Rows are points. A path goes straight from each point to the next, and from the last back to the first. The post is the endless flat space through its rows: a point in 2 columns, a line in 3, a plane in 4, and so on, so that a path can go around it. How many times does the path go around the post? Going back the other way cancels.

Post, 2 rows:
[[ 0.09 -0.27 -0.41]
 [ 0.12  0.64  0.04]]
Path, 19 rows:
[[ 0.27  0.07  0.04]
 [ 0.40 -0.06 -0.43]
 [ 0.49  0.68 -0.50]
 [-0.18  0.55 -0.39]
 [-0.58 -0.35 -0.22]
 [-0.04 -0.31 -0.19]
 [-0.56  0.63  0.11]
 [-0.34  0.90 -0.21]
 [-0.26  0.29  0.26]
 [ 0.37 -0.53  0.19]
 [ 0.53  0.45  0.15]
 [ 0.69  0.54 -0.51]
 [ 0.85  0.23 -0.39]
 [ 0.39 -0.04 -0.30]
 [ 0.25  0.02 -0.77]
 [ 0.04  1.08  0.06]
 [-0.35  0.01 -0.10]
 [-0.08 -0.10  0.19]
 [ 0.45  0.15  0.22]]
Times around: 2

Post (5 x 6):
[[-0.03  0.15 -0.34  0.05 -0.27  0.37]
 [ 0.03 -0.29  0.12  0.10 -0.11 -0.06]
 [-0.05  0.13 -0.19  0.22  0.28 -0.38]
 [-0.49  0.79  0.04 -0.18  0.75 -0.57]
 [ 0.47 -0.25 -0.48  0.36 -0.04  1.14]]
Path (26 x 6):
[[ 0.27 -0.58 -0.45  0.17  0.28  0.09]
 [-0.16  0.56  0.09 -0.74  0.12  0.30]
 [-0.15  0.53 -0.19 -0.20 -0.36  0.08]
 [-0.06  0.54 -0.36 -0.37  0.47  0.62]
 [ 0.11  0.07 -0.12 -0.04 -0.16  0.33]
 [ 0.31 -0.03 -0.30  0.17  0.64 -0.28]
 [ 0.76 -0.61 -0.67  0.45 -0.38  0.94]
 [-0.28  0.98  0.33 -0.39  0.65 -0.27]
 [-0.20  0.20  0.35  0.10 -0.05 -0.07]
 [-0.74  0.50  0.28  0.14  1.11 -0.46]
 [-0.13 -0.06 -0.72  0.09  0.36  0.54]
 [ 0.22  0.29 -0.29 -0.16  0.24 -0.43]
 [ 0.84 -0.90 -0.25  0.34  0.12  0.55]
 [ 1.04 -0.24 -0.71  0.70  0.00 -0.07]
 [ 0.11  0.03  0.17  0.00 -0.06  0.97]
 [-0.39 -0.04  0.14  0.16 -0.09  0.15]
 [-0.35  0.31 -0.33 -0.31  0.09  0.60]
 [ 0.39 -0.60 -0.32  0.02 -0.44  0.43]
 [ 0.67 -0.47 -0.20  0.34 -0.38  0.43]
 [-0.04  0.29  0.10  0.01  0.21  0.53]
 [ 0.61  0.09 -0.25  0.26  0.49  0.04]
 [ 0.41  0.48 -0.05  0.02  0.22  0.69]
 [-0.13  0.49 -0.05  0.29 -0.65 -0.22]
 [-0.02  0.04  0.34 -0.15  0.07 -0.59]
 [ 0.55 -0.26 -0.51  0.16  0.90  0.39]
 [-0.46  0.09 -0.43 -0.03  0.30  0.08]]
Times around: 2
